Rows are points. Two turns around zero, p and q, are shown by what they do to some points. Where does a point land after both, in the order given? Backwards means that the second turn is done in reverse. Each puzzle has new turns, and all numbers are rounded.

Turn p:
[-22 -17] => [  3 -28]
[33 22] => [-1 40]
[-27 -12] => [ -4 -29]
[ 23 -60] => [ 63 -13]
[-7 67] => [-60  30]
Turn q:
[-24  14] => [ 0 28]
[44 12] => [ 33 -32]
[-65 -13] => [-44  49]
[ 46 -13] => [ 12 -46]
Where do these land?
p, then q: [65  6] => [65  4]
q, then p backwards: [18 18] => [  8 -24]
p, then q: [-35 -31] => [-36 -30]
q, then p: [-48   7] => [-48   8]

Turn p:
[-23  44  44  25] => [-9 69  1 11]
[-42 -15  27  -5] => [-33  14  37   9]
[ 32 -56 -75   8] => [ 43 -88  -2  16]
[33 30 44 -7] => [  8  42 -14 -44]
[  1  -2 -40 -21] => [-10 -37 -23   7]
Turn q:
[-27 -10  10 -41] => [ -5 -42  28   7]
[49 12  7  6] => [ 37  30  -1 -19]
[ -6 -25  24  16] => [-3 15 13 33]
[18  9 12 38] => [-1 44 -6 -1]
[31 66  6  1] => [  6  29   8 -66]
[-58 -55 -66 -73] => [  -7 -119  -28   33]
[-6  3  6 53] => [-26  43 -15  13]
Where do these land?
q, then p: [  6  18 -76 -28] => [ -9 -82  -3  -6]
p, then q: [-48  22  47   1] => [-55  11  27 -33]
q, then p: [-27 -41   7 -10] => [28  8 35 21]
q, then p: [ 39  11 -18  62] => [ -4   1 -73  20]
q, then p: [ 29 -10  40 -25] => [ 24  29   5 -42]

Turn p:
[ 28 -20  26  23   9  -5  13   7] => [ 26 -18   8  30  13  20   4  13]
[ 14  22   6  19 -31 -17  15 -97] => [-25 -31  23  32  -9 -19  60 -69]
[ 21  -4 -16  -9  17 -17   9  -1] => [ 24  -1  -9   4   8 -25   8   5]
[-27  22 -17  26  13  -7   8  30] => [-20  40 -11  17  -7  -2  -2  30]
[ 20  -7  22   2  -7  -4 -47   5] => [  9  -1  13   0  34  16 -30 -25]
[ 29 -14  -4  13 -24 -14  10  15] => [ 25 -11  -6  31 -13  -1 -19  -6]
[-46  14  -4 -23   6 -11  17  22] => [-22  20  15 -22 -23 -20  -6  36]
[-34 -29 -10 -17  10  25 -36  23] => [-24  -4 -22 -41  18  12 -36  19]
[ -4  15  -3 -35   7  49  11  -5] => [  7   5 -10 -51 -21  18  23  -3]
Turn q:
[  3 -30 -10 -35 -53  30 -11  13] => [ 25  13  30  -9 -64  18   7   1]
[-16  21 -15   2   9  -4   8  46] => [-28  -1 -18  14 -10   4  -4  42]
[ 30 -32 -24  16  19 -23   0 -26] => [ 27 -18 -34  12   3 -17  -8 -40]
[-15  29   3 -29 -11  33  -7 -49] => [ -6  23  21 -55  10  31  -5 -21]
[ -3  21   7  25  15 -45  13  29] => [-38  -9 -18  36  19 -24   9  14]
[  2  11  -1   6  23 -32  38  27] => [-23 -14 -35  17  12 -16  29  21]
[-13  30  -6   3 -10  10 -17  -2] => [-21  20  10  -5   3  16 -19   3]
[16 22 13  3 16  6  2 38] => [ -4  21  -9   9   9 -19   2  40]
[ 13 -28   2  46   9  -2  19 -52] => [ 36 -20  -9  19  41  15   6 -46]
[ 12 -41  32 -27 -28  11 -39 -26] => [ 37   1  55 -20 -24 -21  -4 -30]
[-28  -3  -2 -10  12  16  -6   3] => [ -3 -17   8 -19  -1  13 -13  17]
Where do these land?
q, then p: [-36 -23   9  33   5 -18  13  21] => [-10 -27 -17  25  15  26 -13  34]
q, then p: [ 16 -10  28  57  25  -1 -26   5] => [11 15 -1 35 63  5  4 10]
p, then q: [ 26 -11  52  24  23   0  39   3] => [50 11 -1 31 21 -2 27 37]
q, then p: [ -8 -12 -48   4  10 -29  -9 -11] => [-32 -24 -32  -2   7 -15 -12 -25]
p, then q: [ -1  14  16 -11   7   5  -2 -34] => [  4 -14   3 -21  15   2  30  -4]
q, then p backwards: [  7 -19  -1 -28 -95   2  -7  -5] => [  4  68  31  -3 -52  11  41 -11]
q, then p backwards: [ -5  26 -33  -6  26  10  -1   0] => [-17 -14 -22   1   5  26 -20  22]
q, then p: [ 17  13  20 -26   6  -2 -14  10] => [  7  17  29   0  -6 -24  -9   3]
p, then q: [-12 -13  -7 -33  -6  38   5  14] => [  6  11   6 -25 -48   2   1   4]
q, then p: [ -3  35 -37 -14  -2  -6   2  -4] => [-31  17 -16 -27 -18 -10  -2 -11]

Turn p:
[-18  -2  12   4 -12  -6 -14  23  17  -2 -33] => [-11 -12  -1   5 -15 -24  24  29 -10  10 -10]
[ 26  -1  28  11  -5   9 -32 -31  -2 -26  12] => [ 15  -7  27  -7   0   9 -24  26  13 -44  -4]
[ -1  27 -31   2 -15  18  -7  25 -31  42  -3] => [ -6  14 -62  31   8   6 -11  -2 -19   5  -6]
[-25  -9 -38  14  32  21  19   1  -6 -26 -35] => [ 27 -10   3  19  -2  -7  46 -41  -6   2 -31]
[  1  11  15   9   9  -1  11  -5  22  14 -14] => [ -3  -2  10   2 -18 -18 -15  -2   7  18 -12]
[  5  -3  -8  -6  -6 -11 -28 -10  29  36   1] => [-24 -23 -25  -8  -4 -21 -18   6  25  -3   8]
[ 31  25 -12  16 -25 -29  -5  -8 -28 -23  20] => [ 35  34  -6   2   7  -4 -15  12  -7 -30  39]
[ 13  15  20 -24  10 -25 -29 -32  18 -26 -27] => [ 29 -25  22 -31  18 -37 -13  27  10  -7  -7]
[ -7 -12   8  -3  35 -28  17  -4 -14  -2  24] => [-11   2  31  -5  22  -1  -7 -32 -14   5  21]
[ -4  -2 -27 -29 -20   0  13  15  18  -6  19] => [ -7  19 -24 -26   8  11  24  -1  19  14  11]
[-27 -12  22  13   9  30   9 -33 -18  -3  27] => [ -9  -7  21 -15 -15  38 -15 -26 -21 -24 -20]
[  9 -32  17 -14 -21   1  20  21  13  11 -19] => [-10 -15   6   7 -14  18  15  24  11  38  12]
[ -3  -5  -6   7   9  22  25  38 -18  10  29] => [-25  33  -3  25   8  31   9 -18  -8  11  -2]
Turn q:
[ -5   3  -5  34  11   3   6  10  14 -13 -14] => [  8  -2  -2   4  30  16   5  19  -2 -15 -12]
[-23 -14  -4 -15  -4  25   8  17 -24  22   4] => [-31   2   8 -29 -27  11  -4   8   6 -10   8]
[-21  -6  50 -12 -55 -59 -20  17   9 -10  20] => [ 35 -15  38  48 -33 -15 -61   9  10   6  21]
[ 18  13 -15  21  -5  -3  16  -5  20   6  14] => [ -6  -1 -15  26  20  19   8 -14  12   5  -2]
[-97  18 -16 -16   6   8 -14 -13 -19  13 -25] => [ -2  24  38 -39 -21 -20  -1  -6  23 -83  -4]
[  3 -13 -16   2  -2  -2 -21   5  13 -12  16] => [  3  -3 -23   8   1   1 -19  -6 -19 -10   3]
[ 25 -12  52  26  -1  29  14   7  21 -17  -5] => [  4 -39  21  -9  39  20 -11  15 -10  38  -6]
[ 26 -10 -18 -15   0 -13  -4 -32  14  13  19] => [ -8   1 -31  15  -4 -21  -2 -33   5  18  -9]
[ 29  12  11  -4  10  27 -12  12 -14  15  18] => [-12  17   0 -18   5  17   2 -11 -16  33  20]
[13 -2 -2 -7 23 -9 13 -3  0 -6 26] => [ 11  -4 -30  -6   2  -1   4  -4  14  15  15]
[ 23   4 -11  -9  -9  13   7 -12 -32 -10   6] => [-19  -4  -5   2  -7 -12  29  -3 -14  13  23]
[ 17   9 -17 -17   8 -12   7   1  20 -10 -33] => [ 24   0  -8   9 -10   1  28  -3 -10   2 -33]
[ -9  -1  -9  12  18  -8   0  -5 -21   9 -45] => [ -4  24  10 -10   5 -18  23  28   2 -12 -25]
Where do these land?
p, then q: [ 16   8  -1  37  14   5  25 -11 -17   0 -10] => [-12   6  17  25  34 -14   0  -4 -14  19   6]
q, then p: [-35 -28   4  -2 -25  -3 -14   7  -3 -23  11] => [-10  -4  13  -2  12   7  26  26  -5 -36  20]
q, then p: [  1 -24  34 -22  -8 -26 -19   9   7  -9   0] => [-11 -17 -13  19   6  -5 -13  37   5 -12  29]
p, then q: [ 31 -14 -18 -29  -8  20  17   4  15  -4 -21] => [-14  -1 -17  -3   7  34   0 -15   4  18 -39]
q, then p: [-24  37  13  20  24  -2  -3  25 -17  23 -30] => [  2  38  16  -5  13  -8 -16  28   2  28 -40]
p, then q backwards: [-10  17  -5  30  23  -4 -34  10  10   7 -20] => [ -7 -21 -19   2 -20 -22 -10 -37  -3  -7 -20]
q, then p backwards: [-25 -15  31 -15   9   4 -31   0   2 -20  21] => [  5  17  14  -4  -2 -34  -2 -46  -8   6   3]
p, then q: [-10 -15 -23  -8  -3  -9  27 -36   9   7  12] => [-18 -19 -11   0 -11 -22  -3 -42   0  10  -3]
q, then p backwards: [ 20 -20   3 -19  -6 -13   5  36  11  -3  29] => [ 11  -4   3   1 -33   9  21 -12 -11  37 -15]
p, then q: [ 10  18 -37  -3  10  10  40 -35 -13 -11  14] => [ -7   2  -8   5  18 -21  29 -50 -17  26  -8]
q, then p: [ -6  -9  16 -29 -39 -24 -23   2  16 -34  19] => [  2 -15   6  16  -9  16 -12  24   5 -46  43]
p, then q: [ 16  24  -9  20  -2  30  28 -15  10  27  -3] => [-17  18  17  29  15  -4   1 -27 -26  -9 -24]
q, then p: [ 16  22 -10  19  10  13 -19   4 -29  40 -22] => [  2  27  -9 -11   1 -18 -21  -7 -38  23 -33]

Turn p:
[ 11  -5 -15 -18 -10 -97   4  17   6   5  19 -27 -16 -14] => [ 35 -15  29 -33 -16 -76  14 -30 -16   0 -11 -30 -13  -5]
[  1  -3   8 -16 -12   0   9  16  24  34  23   8  15  -7] => [  6  -5  13 -18 -22  -8 -23  25   8 -14  20 -10  16 -12]
[-10 -17   0   0  34  23 -11  -8 -13  34  22  -3   9  -8] => [-19 -22 -18 -15  12  13 -12  19  22  25  23 -16  -6 -13]
[ -7  15 -13 -19  -3  20  -7  18 -71  -7   9 -23   3  -9] => [-31  16 -24 -16   6  12   2  14 -42  17 -22 -16 -39 -26]
[ -6 -24 -20  -6  -2  21   4 -28  27  -1   8 -11   1  11] => [ 21 -29 -14  -3 -11  32   4  -2  19 -13   5   0  -2  10]
[  3   9 -19  11  -3   0  19   9 -23  -9  29  10  18   3] => [  1  14 -29   2 -14 -10  16  24 -19   6   2 -17   5   1]
[ -6   9  -7  27  10   4   4  20  29  -9  14   0 -61 -16] => [ 13  33  14  -7   5 -10  29  -8  29 -13  38  15 -34  15]
[-10  11   2  31 -11  17 -13   4  16 -13  12 -12   6  -5] => [-10   9  -7  17 -18  13   5 -16  -7  -6  33   2  -4   8]
[-21 -22  -6   1 -17  19   5  10   2 -10  12  19  13 -10] => [ -9 -13  -5  18 -16   9  15  27  -1 -21   9   3  -2 -14]
[  5   5 -17 -14 -11  23 -30 -17  14  -6  10  14  -2   5] => [ 17 -15 -15  13   4  15 -25   9  -8 -13  11  15 -18  14]
[ 26  -8  87  22   6 -19  10  19 -19  -7  18  -3 -13  22] => [  3  30  65   6  25   6  20   4 -24  45  21 -19  36  -8]
[-19  11  -1 -20   5 -16   2  10  -4  -4 -11  -1   7  21] => [-18  -8  10 -14  -3  -9   0   4 -12  -4 -23   2   3  21]
[  3  11  36  25   0 -19   5 -74 -56   7 -41   8   5  12] => [  0  -5 -10  21  14   7   2 -27  -8  80 -43  43  33 -16]
[ 17   2  -2   2  26 -16 -26  10  26   2 -38   9   4 -15] => [-11  -3   7  16  30 -27 -25 -27  24 -20  -2  -1   6   8]
[ -6   6 -17 -15  -2  21  23 -11  18 -16  -4   2  14 -17] => [  3  -3 -28 -11  -4  13   7   1   2 -35  -3  15  13  -5]
[ 19   0 -17 -12  -9  18   3   7  20   2 -81   9  -4  27] => [ -3  17  12  23   8  20 -30 -16  33 -33 -60  12   5  21]
Turn q:
[  4 -25  25 -24  27  14 -16  12  29   6   7  11 -15 -30] => [-13 -42  20  -6  31   3   4  18   5   6 -24  16  25 -12]
[-27  23  -9  -3   0  12 -33 -20   7  27   0 -39 -15   6] => [ 23 -20  21 -10  13  16  -8 -22   8  -3  -2 -39 -18  35]
[ 15 -32 -36  32  14  28 -33  21  -1 -20  -9  17 -33   4] => [-11 -53 -18  17  -5 -41 -36   3   5 -10   5  21 -27  -2]
[-21  27  11 -28 -34  -2   7  23  -2  23 -16   3  -9  -6] => [-25   3  11 -12 -22  31   6  11  10  29  12 -28  11  15]
[-20  31   3   8   0   1  -4  -5 -24 -23  -5  27   5  20] => [-33  34 -14   2   4  -4  -7  -6  -7  -1   1   2 -22  26]
[ -1  -9  12   9  -5   1 -10 -23  11  -3 -28  29  25 -22] => [-13  12  10  11 -14 -21   1  -9   1   7 -46   8  17   4]
[ 34  12   3  28 -17 -23 -20  25  -6  27  25  10 -13  -4] => [  5   6  23  -1  -8  14 -52  -6   9  16  24  15  -5 -29]
[-25   0 -37   2   3  21  12 -29  23  -7  -2  31  -8  38] => [ -3  -3 -56   6   8 -10   8 -24  37  -2 -11   4 -10  30]
[-14 -30  -3  40  19  13   8   2  22   1   9  16   8 -26] => [  7 -20 -11  51   8  -1 -11  -4  -6  -5 -26  21  17  -7]
[ -1  -6   7  22 -32 -32  -1 -25  13 -35  32 -36  26  -5] => [ 22  28  20   7 -16   8   5 -31  -8 -61  13   9  24  -4]
[ 23  29  13   9  23   5  15  10 -18   4 -22  12 -31  20] => [ -9  16  -5  -3   9   1  -8  39  14  17   0   1 -47  -8]
[ 13 -14   8 -32 -33 -30  26 -16 -26  36   5 -35  25 -25] => [ 27  17  27 -17 -27  16  40 -20 -19  20  12 -28  24 -40]
[ -2  34   1 -21  12  27  32  -3 -28 -10  22  -2  13  34] => [  0  26 -42 -28  16  28  18   7 -25   2  10   2 -27  12]
[  2 -36   3  22 -38  13   9   6  25 -24  14 -12   6   7] => [ 12 -19  -5  13 -37   9   8  -8   5 -33   9  37  17   5]
[ 10  38 -15 -27  33  11  27  -2  -7  -4 -24  -4  17  -5] => [  3  21 -31 -21  14  -4   8  35 -15   7 -21 -36  -5  -2]
[ 10 -18  15 -14  22 -27 -18  35 -10  34  -1   1  15   9] => [ 14  -1  27  -7  20 -17  -7  15 -13  44  25  11  19  -5]
[  0 -22   1 -25   7 -33  -2 -12  -7 -31  -4 -30 -14 -17] => [ -6  -5  24  -4  10 -25  32   2  -2 -34  17 -19  10 -21]
Where do these land?
p, then q: [-12   2 -15  11 -25  22 -23  22 -15 -26 -19 -17 -27  33] => [-15  -5  -1  15 -14  19   7  11  22  -5  -1   2 -62  22]
p, then q backwards: [ 13 -40 -38  25 -14  26  17  21   0 -23   5  -1   2 -23] => [ -8   3 -19  15  -2  -9  58 -26   0 -18  -6 -25 -26  -9]
q, then p: [  9 -25  23  26  30   4  22 -28  13 -27  -6  -8 -28  20] => [ 15  34   9  17  26 -23  40   0  25 -23   4  12  12  17]
q, then p: [-15  15  13 -24  13  -5  29   7  13  12 -15 -27  28  -1] => [-15  35  -8 -20  -6  16 -11   2  -7  -6 -16 -36  20   2]
p, then q: [ -6  18  25 -17  30  28 -29  -4 -19 -29 -21  22  12  26] => [ -6  -6 -18  25  35 -20  -3   5 -27  29  -1  11 -28  41]
q, then p: [-18  -4   0   7  -3 -32  17 -13 -17  20  -8  30  11 -21] => [-17   9 -19  -9 -28 -11 -10 -25  14  24  13  18  17 -10]
q, then p backwards: [-20 -24  -4  30  38  -7  -9 -27  -7 -15  30   7 -26  12] => [ 10 -10  -9   6  17  -2 -41  -6   9 -36 -29  15 -22 -32]
p, then q: [ -8 -12  18 -28 -30   3   0  16  33  33 -26 -23   0  19] => [-21 -12  41 -26 -21   4  17   2   0 -16 -25  26   7  30]
q, then p: [ 19 -32 -26  16  22 -27  17  20  23  -1 -18  21  27  22] => [ 12   6 -15  20 -16 -64 -20   0   2  -7   6 -27  16  10]
p, then q backwards: [  1  32  -4  -5 -26  -2   4 -24   5  -6  32  28  28 -24] => [ 24 -24 -23  12   0   5  15  38  -4 -21  12  -2  37   9]
q, then p: [ -4  24   1 -14   3  -8 -18 -32 -23  12  -9 -34  17 -36] => [ -8   8   9 -27  18  26  -1 -41 -23  22 -21   1   5 -23]
p, then q: [ 27  26 -16 -21  24   9 -13  21  20  13 -27  29  -4   1] => [ -8   9   8 -14  33 -34 -31  16  11 -19   6  -1   3  34]
p, then q: [  0  -1  24 -26  -4 -28  14  10   2  -6 -17   0   0  24] => [ -3  24  23  -8  -5 -13  27  21 -13  15  -8  11   0  12]
p, then q: [ 23  -8 -17  32   6  27  10   2  -6  32  23 -31 -22   1] => [ 28 -27  -5 -28  -2  42 -19   0  21 -12  -6 -25  -3  -6]
q, then p: [ 25  -8 -13 -17 -16  10 -10  21  -6  -4   8  17   2   7] => [  6 -28   0  -2  -8 -15 -12  25  -9 -10  -3   4 -15 -14]
q, then p: [-14  22  21  25 -24 -34 -29  14  -6  23  39  17   9 -35] => [-33 -16 -10  17   6  28 -31  -8 -20  36  43  29  10 -10]
p, then q: [-18  13  10 -21 -21  15   0 -26 -12 -11  32 -31 -31 -23] => [-37 -23 -16 -25   4  19  16 -13  -4  19  -7  -1 -18 -43]
